Each point is reached from the start by the listed moves, each made once or not at all, plus a little noise. Say if it took an odd or an even number of moves. Then give how often each move was made.
(in the rows, 128 means zero)

Moves:
(1): [157 100]
(2): [157 223]
Start: [144 137]
Points:
[172 110] => odd (1, 0)
[145 133] => even (0, 0)

Moves:
(1): [150 144 141 127  84 160 134  95]
(2): [109 148 111 113 138 142 156 117]
(3): [147 124 145 102 134 139 147 147]
(4): [141 165 162 195 173 136 151 116]
(5): [130  85 105 108 138 175 116 134]
(6): [ 99 163 140 134 133 171 121 167]
(7): [139 126 100 139 107 143 153 164]
(8): [159 161  91 124 133 124 102 133]
Start: [177  91 169 135 144  99 109 153]
Points:
[213 105 190 178 159 189 127 112] => odd (1, 0, 0, 1, 1, 0, 0, 0)
[235 210 208 179 164 189 124 173] => odd (1, 0, 1, 1, 0, 1, 0, 1)
[233 177 141 164 189 140 177 189] => odd (0, 1, 1, 1, 0, 0, 1, 1)
[168 111 172  76 132 247 144 170] => odd (1, 1, 1, 0, 1, 1, 0, 0)
[163 160 198  99 121 198 153 168] => even (1, 1, 1, 0, 0, 1, 0, 0)

Moves:
(1): [155 140 151 127 154  88 152 127 131 118 170 164 146 139 126 127]
(2): [121 135 144 143 116 126 113 123 148  86 100 111 165 189 122 137]
(3): [110 139 153 146 137 129 140 113  91 129 129 134 131 126 110 122]
(4): [156 122 116 160 126 138 130 139 117 137 128 122 115 121 119 155]
(5): [118 137 129 133 139 123 132 123 142 120 124 119 112 132 109 115]
(6): [125 154 127  88 154 175 133 147 159 117 152  92 157 114 137 140]
(7): [107 145 118 118 119 115 151 155 121 113 121 123 117 127 158 145]
(8): [131 134 125 119 142 137 125 138 126 110 104 149 131 136 115 133]
(9): [131 113 169  98  89 135 105 158 160 110 153 142 104 115 130 133]
(10): [121 148 135 124  79  95 148 132 153 151 101 131 152 122 110 119]
(11): [134 148 106 123 112 129 124 155 110 120 141 133 133 138 123 111]
(12): [124 117 107 157 125 143 165 112 127  78 145 156 135 136 125 128]
(13): [135 106 124 114 119 110 123 134 127 101 133 117 135 119 109 131]
(14): [123  90 142 147 141 110 131 146 127 117 138 146 149 147 107 112]
Start: [ 93 105 151 130 105 118 125 138 158 132 147 143 121 136 142 129]
Points:
[150 124 210  72  60  95 148 208 237 100 217 145 157 100 105 157] => even (1, 0, 0, 1, 0, 1, 0, 0, 1, 1, 0, 0, 1, 0)
[110  82 196  89  68  39 142 248 164  42 233 199 136 153 126 118] => even (1, 0, 0, 0, 0, 0, 1, 0, 1, 0, 1, 0, 1, 1)
[131 140 216 106 110 138 123 189 249  45 209 123 152 177 124 161] => even (1, 1, 0, 1, 1, 1, 0, 0, 1, 0, 0, 0, 0, 0)
[ 89  99 185 187  28  97 172 196 164  68 177 204 125 148  50 104] => even (0, 0, 1, 1, 1, 0, 0, 0, 1, 1, 1, 1, 0, 1)
[ 97 157 170 117  46 179 167 207 171  64 176 181 154 117  87 153] => even (0, 0, 1, 1, 0, 1, 0, 1, 1, 1, 1, 1, 0, 0)

Moves:
(1): [126 136 130 138 140 114 146 127 124 133 151 161 129 126 130 143 134 122
 158 127 114 129 118 136 140 140 156]
(2): [111 127 131 128 134 141 134 131 136 112 117 123 130 139 136 122 154 128
 117 113 117 112 133 120 123 119 123]
(3): [122 111 149 129 100 123 131 121 132 154 127 108 142 150 100 128 121 114
 111 103 149 115 105  87 102 132 116]
(4): [119 118 104 120 133 132 123 153 112 128 127 128 119 138 159 120 106 109
 107  93 109 126 122 122 123 130 110]
(5): [148 137 142 160 119 138 139 112 128 109 118 120 144 120 123 136 146 137
 112 153 115 152 140 117 114 124 123]
(6): [130 128 137 126 141 126 111 125 119 117 113 141  94 122 147 163 108 125
 115 128 134 133 137 105 137 116 130]
(7): [117 124 119 127 126 120 131 122 133 134 146 118 134 130 121 108 125 117
 134 127 142 139 138 133 121 104 132]
(8): [124 158 113 135 117 127 137 148 137 147 131 104 112 129 119 126 118 122
 124 121 120 118  99 126 149 137 108]
(9): [ 97 115 139 139 148 112 149 150 137 115 106 133 118 146 148 151 113 136
 131 157 122 130 123 122 133 159 109]
(10): [126 129 114 123 125 133 105 127 114 102 132 127 122 118 127 121 115 136
 139 152 132 111 140 112 110 106 120]
(11): [120 133 108 111 114 130 141 141 121 113 149 133 121 121 140  90 134 118
 127 135 136 119 141 135 127 148 134]
(12): [117 126 125 124 119 134 141 109 140 142 114 134 132 130 134 124 147 133
 121 102 128 126 138 110 120 135 120]
(13): [142 121 135 143 153 130 113 122 142 139 160 169 147 130 128 130 106  90
 113 118 103 132 124 127 128 135 131]
(14): [147 152 119  92 101 119 129 142 120 138 121 129 116 107  86 121 124 129
 126 115 142 132 126 120 133 126 113]
(15): [128 151 133 146 127 126 149 116 115 153 101 145 131 109 133 144 109 105
  96 149 124 120 131 133 121 147 103]
(16): [133 122 124 129 121  98 144 126 126 116 134 144 127 130 136 116 112 120
 137 132 129 129 141 121 143 113 127]
(17): [111 108 125 139 164 122 102 119 117 123 116 114 114 138 106 123 127 129
 120 128 110 116 103 134 129 122 136]
(18): [129 126 129 112 117 119 145 125 123 146 122 110 145 129 133 136 130 158
 117 157 120 127 139 139 131 100 133]
(19): [167 137 137 103 135 103 124 129 160 117 126  91 126 141 154 157 138 123
 121 105 125 147 120 132  97 104 119]
(20): [147 121 132 137 123 134 106 141 113 130 135 131 140 162 147 133 125 130
 134 139 128 154 118 125 122 147 122]
(21): [111 109 128 120 102 132 123 134 127 114 147 126 128 132 126 142 137 112
 142 125 151 144 122  98 152 146 130]
(22): [134  98 145 124 127 135 138 121 121 118 141 141 130 134 144 128 130 126
 118 147 156 128 132 119 113 125 113]
(23): [117 117 133 127 144 122 124 129 127 131 125 109 135 112 136 112 139 132
 134 139 132 123 149 118 107 146 112]
(24): [135 109 133 145 118 132 133 135 144 150 134 143 140 143 140 114 129 115
 126 135 116 123 119 132 119  98 132]
Start: [124 134 138 130 105 125  94 142 115 122 134 134 151 117 125 128 146 123
 115 134 152 106 138 156 115 128 152]
Points:
[154 120 146  99 104  49  79 162 141 176 158  49 182 181  91 107 131  77
  67  96 135 113  99 101  65  77  88] => even (0, 1, 1, 0, 0, 0, 1, 1, 0, 0, 0, 0, 1, 1, 0, 1, 1, 1, 1, 1, 0, 0, 1, 0)
[211  75 175 193 157  96  67 134 105 113 132 196 156 178 234 181  74  22
   7 152  92 157 115 116  54  81  88] => odd (0, 0, 0, 1, 1, 1, 0, 0, 0, 0, 0, 0, 1, 0, 1, 1, 1, 0, 1, 1, 0, 1, 0, 1)
[ 69  66 142 127  49  94 127 125  85 158 128 122 133 122 154 102 111  76
  52 196 195  46 140  34  85 105  72] => even (0, 0, 1, 0, 0, 1, 0, 1, 0, 1, 1, 1, 0, 0, 1, 1, 1, 1, 0, 0, 1, 1, 1, 1)
[108 105 141  92  88  80 135 185 121 166  66 109  92 153 188 213 100  81
  15 131 143 113  84  84 110 108  43] => odd (0, 0, 0, 1, 0, 1, 0, 1, 1, 0, 0, 1, 0, 1, 1, 0, 1, 1, 1, 0, 1, 1, 0, 1)
[149 138 122 101  68 116  83 181  94 121 229 212 165 127 112 120 138  57
 150 125 157 145 120 131 151 201 168] => even (1, 0, 0, 0, 0, 0, 0, 0, 0, 0, 1, 0, 1, 1, 0, 0, 0, 0, 0, 1, 1, 0, 0, 0)
[186 110 184  82  30 105  65 124 112  70 137  92 130 117 108 199 145 103
  77 137 231 143 132  23  50  83  91] => even (0, 0, 1, 0, 1, 1, 0, 0, 0, 1, 0, 0, 0, 1, 0, 0, 0, 0, 1, 0, 1, 1, 0, 0)
[ 97 126 130 111  17  56 179 177 170 101 165  86 160 142 133  90 186  70
 130 126 173 105 144  28  57 114  78] => even (1, 1, 1, 0, 1, 0, 1, 1, 1, 1, 1, 1, 0, 1, 0, 1, 0, 0, 1, 0, 1, 0, 1, 1)

Moves:
(1): [101 133 136 143 131 127 115 132 125 130 133 122 119 114 136 141 141 152
 125 131 119 131 145 130 114 121]
(2): [131 115 129 128 146 118 140  96 124 123 144 129 133 120 120 133 129 138
 134 141 120 139 137 121 116 138]
(3): [ 92 124 145 156 120  97 117  90 117 126 136 114 159 120 156 112 118 126
 137 133 103 136 145 136 108 111]
(4): [111 125 156 117 126 140 123 147 171 116 165 141 145 140  94 133 143 118
 107 142 114 123 128 121 133 111]
(5): [136 141 143 131 140 110 127 117 122 108 118 106 140 135 116 147 141 113
 110 112 140  97 110 136 128 127]
(6): [149 162 109 116  94 145 128 111 115 124  98 110 113 143 126 118 137 121
 130 126 126 138 107 137 160 177]
(7): [116 119 122 128 110 145 136 135 150 138 122 127 114 127 126 140 134 135
 123 128 129 140 114 126 136 137]
(8): [132 127 107 113 131 128 114  99 126 132 136 127 122 125 118 131 140 128
 135 112 130 117 114 141 117 130]
(9): [145 134 117 104 136 116 141 115 128 149 114 131 130 136 116 119 143 154
 133 122 136 110 133 130 139 141]
(10): [123 117 131 129 136 129 119 141 127 127 101 144 115 133 120 127 129 115
 141 129 137 111 131 143 141 132]
(11): [141 129 106 134 144 116 138 121 148 138 139 126 116 129 136 123 139  94
 103 130 106 133 127 105  81 123]
(12): [124 120 116 136 142 124 135 119 114 129 123 130 134 122 115 127 112 121
 137 117 114 133 114 120 124 122]
(13): [124 103 114 122 143 124 136 102 108  94 156 136 138 153 153 126 121 117
 143 110 121 106 166  91 140 135]
(14): [107 112 146 123 120 152 107 124 122 113 128  97 110 105 131 108 118 123
 139 126 121 117 146 141 147 130]
(15): [125 125 144 116 111 117 100 139 140 138 112 133 142  94 128 118 128 163
 135 141 117  99 110 135 134 149]
(16): [122 118 118 120 131 121 122 115 125 116 128 123 117 142 115 145 110 133
 113 120 101 124 135 146 136 146]
(17): [134 122 129 124 131 128 131 128 113 133 124 132 144 100 126 122 147 127
 120 136 144 126 142 130 152 144]
(18): [132 129 107 129 111 151 140 145 115 160 124 139 136 128 154 109 137 158
 147 162 126 113 132 143 109 136]
(19): [123 119 118 127 156 120 107 117 134 117 127 119 119 142 117 129 116 143
 104 141 125 122 115 133 136 116]
(20): [156 115 144 143 105 142 137 136 128 119 111 133 127 151 136 112 133 130
  98 121 134 145 139 106 131 130]
(21): [118 138 133 122 113 129 140 113 112 127 113 142 136 125 134 125 117 136
 119 142 135 129 140 119 133 127]
(22): [120 133 132 123 152 138 127 116 136 109 154 129 125 131 125  96 125 141
  95 126 140 136 137 131 130 147]
(23): [132 125 136 137 164 148 138 114 135 139 142 155 135 120 137 114 115 126
 131 124 130 130 119 121 126 104]
(24): [124 123 133 114 121 126 126 126 110 134 121 117 132 136 138 126 133 117
 123 136 121 141 139 119 125 145]
Start: [119 121 165 139 134 138 114 129 120 124 155 116 141 131 127 112 140 126
 101 130 117 127 129  86 143 127]
Points:
[ 99  97 233 136 154 146 118  20 101 108 156 120 220 100  99  54 162 120
  58 105 112  75 152  76 171  97] => odd (0, 0, 1, 1, 1, 0, 0, 1, 1, 0, 0, 1, 0, 1, 0, 0, 1, 0, 0, 1, 1, 0, 1, 0)
[ 93  98 181 161 173 179  89 122 109 139 118 184 152 111 152  32 114 235
  50 187 118  96 132  84 146 132] => even (1, 0, 0, 0, 0, 0, 0, 0, 0, 1, 0, 1, 0, 0, 1, 0, 0, 1, 1, 1, 1, 1, 1, 0)
[106  55 136  90 163 138 114  72 132 121 206 120 163 122 109  72 140 165
 115 166   7  41 181  55 125 179] => even (0, 1, 0, 1, 0, 0, 0, 0, 1, 0, 1, 1, 1, 1, 1, 1, 0, 1, 0, 0, 0, 0, 0, 0)
